Each row of a before or after table is a point. One or more steps were done to the points. Then noise was added and the rows were shuffled. The steps act on columns, c1 being the first. What was done? A step turns or swaps two columns, mirrors them in a line or flattens them onto one, adds a multiple of one to another, or multiplies or shifts one. Angles are multiples of 10 degrees, from the lower column toward the higher: turns from -170 to 170, lines from 10 to 170 but not 90. Use the fewest steps. Two steps may share a column if one is a turn and the other turns, adds or multiplies; they go together, in the order done. Otherwise the lowest column goes first.

Before, 14 rows:
[[ -2  53]
 [-63  12]
 [ -7  68]
 [-31  59]
 [-27 -46]
 [-41 -61]
 [  6 -18]
 [ 51  -1]
 [  0 -30]
 [ 38  34]
 [  4   7]
 [ 10  60]
 [-10  51]
 [-30  35]]
After, 14 rows:
[[-41 -80]
 [-32  20]
 [-11  46]
 [-27 -59]
 [ 51  22]
 [ 12  65]
 [  0 -30]
 [ -3  52]
 [  5 -15]
 [-64 -21]
 [ -7  63]
 [-30  45]
 [ 37  55]
 [  5   9]]
Steps: add 0.5 times c1 to c2

Before, 10 rows:
[[ 24  25  46  23]
 [-11  38  76  12]
 [-59   2  -4 -48]
 [-24  -6  31 -30]
 [ -8  -5  74 -78]
 [ 49 -32  13  -8]
 [  2  15 -27 -59]
 [-40  -7 -29 -46]
 [ -2  10 -31  68]
 [ 12  10  -7 -14]]
After (10 x 4):
[[  3  44 -27 -57]
 [-24  24  66 -28]
 [ 24  53   9  23]
 [ 49  -6 -58  -3]
 [ 15  40 -24 -14]
 [  1  40 -25  67]
 [-42  22  29 -46]
 [ -8  23  88 -82]
 [-13  70  96  10]
 [-60  31  83 -49]]
Steps: add -1.5 times c1 to c3; shift c2 by 30

Before (11 x 6):
[[ 50  15 -42 -31 -50   9]
 [-34  18 -23 -32 -27  74]
 [ 58  47  29 -88  57 -64]
 [ -6  57  11 -40  27  -8]
 [ 65  64 -16 -25 -29 -20]
 [-52   4 -16 -63  -1  77]
 [ 26  20 -16 -39 -73 -24]
 [-60   2 -27 -24 -22  36]
 [ 23 -15   2   5 -24  40]
 [-13   3 -70 -22 -24  18]
 [-19   2 -24 -13 -22  52]]
After:
[[-22   0 -32 -12 -22 -43]
 [ 22 -10 -38   6 -23 -19]
 [-32  18 -55 -31 -26 -56]
 [ 51  18  14 -35 -46 -40]
 [ 66  66  25 -26 -30  -5]
 [-12   0  19 -22 -24 -67]
 [ 22  20  29 -39 -73   0]
 [ -8  60   1 -39  27  14]
 [ 57  48  42 -89  58  55]
 [-59   2 -17 -23 -22 -43]
 [-51   6 -60 -63  -2 -50]]
Steps: turn c3 and c6 by 120 degrees

Before (8 x 8):
[[-20  82 -56  17  26 -73  -9 -46]
 [ 63 -42 -54 -15  80 -32  -1  51]
 [ 61 -36  -6  19  19  29  44  20]
 [-47  39 -22 -41  48 -31 -46  17]
 [ 62  -9 -48   8 -50  -4  34 -50]
 [-19 -33  32  28  -7 -32 -12 -37]
 [-47   8 -36  76 -14 -56 -44  -9]
 [ 68  40 -16  -8   3  -7 -17 -30]]
After, 8 rows:
[[ 61 -36  -7  10  17  31  40 -21]
 [-44  40  19 -20  45 -27 -45 -16]
 [ 61 -43  -6  11  81 -31  -2 -49]
 [-18 -30  -5   8  -6 -40 -12  34]
 [-46   5 -38  77 -13 -57 -44   6]
 [-21  82 -20  35  23 -67  -9  44]
 [ 60 -11 -14  25 -48   2  33  45]
 [ 69  39   1  -2   1  -7 -15  27]]
Steps: flatten c3 and c4 onto the line at 120 degrees; multiply c8 by -1

Before:
[[-62 -24  -6  31  55 -69 -34  22  56  68  55]
 [ 29 -26 -36  -8  22   2 -55 -37  26  -4  51]
 [ 35 -18 -12 -38 -20  -3  12 -17 -23  81  39]
 [-12  48  29 -44  29 -29  60   7  50  36  65]
 [-38  -3  10 -56 -18  90  12  18  36  93  81]
 [ 14  -9  60 -16  -6 -37  20  26   2  -2  26]
 [-19 -14   2  10 -43 -18  13 -15  39  -9  19]
 [ -2 -16  35 -18  34 -26  -1 -43  22  79  15]
 [-28 -54  24 -17 -59   8  83 -31 -56   7  47]
 [-37 -72 -10 -59  -2   7  11  68 -29 -24 -42]]
After, 10 rows:
[[-13  49  30 -17 -20 -30  62   6 -68  37  64]
 [ -3 -19  34   6 -23 -24   0 -45 -39  81  16]
 [-39  -4  11 -56   0  90  10  16 -43  95  82]
 [-36 -72 -11 -47 -47   6  11  67   8 -26 -40]
 [ 36 -18 -11 -41 -20  -2  11 -18  17  83  40]
 [-17 -14   2 -19  53 -19  13 -13 -13 -11  18]
 [ 13 -10  58 -16  -4 -38  20  24  -6  -3  25]
 [-28 -53  27 -54   0   9  81 -33  69   6  46]
 [-62 -25  -4  57   9 -69 -34  21 -57  69  56]
 [ 30 -25 -34   9  -5   3 -51 -35 -33  -6  52]]
Steps: turn c4 and c5 by -40 degrees; turn c5 and c9 by -150 degrees

Before:
[[ -2 -52  51  29  17  22 -74 -24 -39   9   0  50]
 [ 36   1 -30  38 -63  52 -52 -28 -47 -35  41   4]
 [-28 -22 -12  38  49 -32 -63   7 -41  48   8  -2]
 [ 73 -63 -33   2  42  29 -11 -28  -7  44 -65  10]
 [ 82   6   9  49 -52 -50  39  14 -14 -22  32 -37]
 [ 80  26 -54  50  36  52  -6  16 -42 -45  23   4]
 [ 23 -77 -60  -2   3  26 -44  52  23 -34   8  -8]
 [ 45  61  14 -11  39 -55 -46 -13 -48 -10  27   6]
 [  2  40  53 -33 -17  31  11   0  37  72  56 -38]
 [ 46 -11  49 -66  -1 -10  44  48 -71  77  -5 -19]
 [ -1 -15  47   0 -18  25 -59 -14 -47 -65 -42 -28]
 [ 15   3  57 -13 -89  -4  -2  52  45  31 -46 -18]]
After:
[[ -2  39  66 -36 -22  34   9 -52  11  74  -9  -3]
 [ 15   9  58 -15 -88  -3  -5  51   5  39 -41  18]
 [ 79 -64 -36   8  41  30 -13  56   9  43  40  -1]
 [ 21 -74 -46  -3  -1  26 -41   2  -9 -34 -52 -32]
 [ 40   2 -32  40 -66  49 -47 -45  -8 -38  26 -12]
 [ 88   4  31  48 -50 -49  43 -33  -5 -19 -18 -33]
 [ 78  27 -56  49  33  49  -9 -20 -10 -52 -22 -23]
 [ 48  -9  50 -66  -2 -13  45  15   7  60 -49   4]
 [  0 -11  49  -1 -16  25 -61  38 -14 -68  16  -1]
 [-29 -21  -8  36  47 -27 -68  -8   2  38  -3  -4]
 [ 44  60   9  -9  37 -55 -44 -28  -2 -20  11   7]
 [  2 -51  16  27  19  19 -75  -5  -2   0  18  69]]
Steps: turn c3 and c12 by 30 degrees; mirror c8 and c11 in the line at 140 degrees; flatten c9 and c10 onto the line at 80 degrees

Before, 12 rows:
[[-42 -69 -20  39 -26  10  51  12  28  18  42  24 -24  10]
 [  0  -5  58 -17 -23  12 -24 -52  12 -24  23  -2  10   6]
 [ -7  36  95  -2  30  35 -35 -28  -7   9 -50  43   3 -22]
 [-21 -33 -22   3 -54  22  30  60  -7   6  32 -11   8  29]
 [-29  20  74  -5 -11 -16 -58  -4  57   6 -29  10   3  -4]
 [-38   5  26 -32   7   1 -31 -37   8  -3 -24 -31  24 -63]
 [-28 -12 -35  44 -14  -2   2  29   2 -28  54  69  17   2]
 [ 11 -47 -44  11 -48  46 -18  16  33   3  22  16 -19 -11]
 [ 45 -16 -32  58  15 -23  42  25  27   2  16  51  18  35]
 [ 19   2 -14  29  -4   6  34  49  31  11  78  26 -32  -6]
 [-11  12 -57  51   1  26  19  14  30  36  59  28  -5  56]
 [-21   5  51 -44 -36 -27 -57 -44 -23  32 -26   5 -26 -27]]
After, 12 rows:
[[ -9  20  74  -4 -11  -3 -60  -6  65 -16 -27  10   3   6]
 [-21 -32 -22   3 -55 -11  30  59   0  19  33 -10   9  82]
 [-26   6  52 -45 -36 -28 -56 -44 -15 -32 -26   3 -25  10]
 [ -1  14 -57  50   2 -41  19  12  35  18  59  27  -5  55]
 [ -9  37  97  -1  31 -16 -35 -29  -2  32 -53  41   2 -51]
 [  6  -6  58 -18 -23  22 -25 -52  12  17  22  -2  10  29]
 [-30 -69 -20  38 -25 -20  49  12  42   7  41  25 -24  37]
 [-32   8  25 -31   9   1 -33 -38  20   1 -24 -33  25 -70]
 [-27 -12 -35  44 -12  28   0  30  10   3  55  69  17  17]
 [ 29   2 -16  29  -5 -11  34  51  21   5  78  24 -32  -5]
 [ 21 -47 -43  12 -47 -11 -18  17  28  46  22  15 -19  37]
 [ 51 -18 -33  57  15   3  41  26  10 -22  15  52  18  20]]
Steps: turn c1 and c9 by -20 degrees; add -1 times c5 to c14; turn c6 and c10 by 100 degrees

Before:
[[ 18  25 -18   5  27  13 -11  17 -17 -35  -7 -16  -4   4  17  14 -13 -15]
 [  4  -2 -22  -1  29  31  -5  -9 -14  -8 -21  26  17  10   3  11  11  28]
 [-26 -23  44  51  49   5  35 -27  17 -31   9  29 -32  26 -16 -11  10 -43]
 [  6 -14   4 -23  28  35   3 -37 -25  -8 -48  18  15  23  28   6  29 -17]
 [-25   2  -6 -12   4  -3  -6   8  17  16  18 -32 -13 -34   7  23 -23 -16]
 [  5   5  -4 -10   9   9  -3  16 -43 -16  -5  17 -20 -13  17  20  -1  -1]
 [ 11  -6  -6  -4   7   2  -5  34 -17  17   2 -24   9 -34  24   1 -54  -2]
 [-29 -32  38  41  56  45  21 -48 -21 -29  16   6 -30  41 -27 -18  33 -24]
 [ -2   6  28  10  -1 -27 -27  -7  11  34  16 -26 -15 -22 -20  -8 -18 -23]]
After, 9 rows:
[[ 18  20 -30   9  26  12 -12  16 -15 -26  -6 -16 -10   4  17 -12  19   9]
 [  4   2 -10  15  10  10  -3  16 -28 -14  -6  17  -2 -12  16 -28   5  23]
 [  5 -33   0   5  28  35   4 -37  -8  -8 -50  18 -14  22  27  10  -3 -74]
 [-30 -41  25  20  56  46  21 -47 -34 -40  17   5  32  41 -27 -11 -17 -96]
 [ 11  49   0   6   6   4  -5  34 -10  18   2 -24  -6 -34  25   5 -24  50]
 [-26 -16  31   5  49   4  35 -27 -10 -45   9  30  30  25 -15 -17 -18 -84]
 [  5 -11 -24   5  30  31  -5  -9 -10   0 -21  26 -19  12   2   6   1  15]
 [ -2  19  38  -4  -1 -27 -28  -7   4  22  17 -26  14 -22 -20  -6  -1 -34]
 [-25  23   0 -11   5  -3  -6   8  17  17  18 -32  -8 -33   7 -26  -6  -4]]
Steps: turn c2 and c17 by 70 degrees; turn c3 and c10 by -20 degrees; flatten c4 and c9 onto the line at 120 degrees; add 1.5 times c8 to c18; turn c13 and c16 by 130 degrees
